Rows are points. To make a cloud, some directions were put in groups of two or more. Within a group, all points are equally far from the middle, so they leave a hole (a ring in 2 directions, a hollow ball in 3). The other directions are filled evenly. Then the cloud was stretched, turned, moved and blurred a little. How many holes are there, and how many directions does each take, smallest first?
(in the rows, 128 means zero)

Cloud:
[[ 84 161]
 [ 76 112]
 [ 75 148]
 [116 182]
 [ 73 130]
 [106 181]
 [165 166]
 [129  81]
 [177 130]
 [121  81]
 [177 131]
 [ 97 176]
 [178 124]
 [ 92  92]]
Holes: 1 (2)

Cloud:
[[156 100 236]
 [190 140 121]
 [ 78 177 145]
 [185  69 187]
 [160 161 131]
 [141  95 132]
 [ 98 100 125]
 [130 128 113]
 [158 127 158]
 [ 98  86 191]
 [132 137 133]
 [138 160 104]
 [ 94  74 167]
 [133  71 190]
 [122 114  93]
 [134  71 140]
 [108  93 154]
 [163 132 209]
 [146 150  76]]
Holes: 0

Cloud (31 x 4):
[[128 210 101 105]
 [169 152 142  83]
 [146 212 133 159]
 [126  86 100 178]
 [110 105 159  91]
 [163 168  62 139]
 [137  87 137 102]
 [ 69 177 127 158]
 [ 94 134  54 154]
 [135 216 141 117]
 [ 83 107 160 135]
 [ 73 108  99  90]
 [ 74 111 149 147]
 [ 58 118 128 108]
 [122 108 138 192]
 [161  90  91 121]
 [189 147  85 151]
 [163 144  90 195]
 [165 125 108  81]
 [133 110  85  78]
 [146 182 134 194]
 [102 187  77 163]
 [ 99 166  94  68]
 [ 51 148 120 132]
 [134  82 120 100]
 [111 114 177 135]
 [ 83 132 166  96]
 [164 139  85 192]
 [184 189 139 141]
 [ 85  86 134 135]
 [ 80 134 157  85]]
Holes: 1 (4)
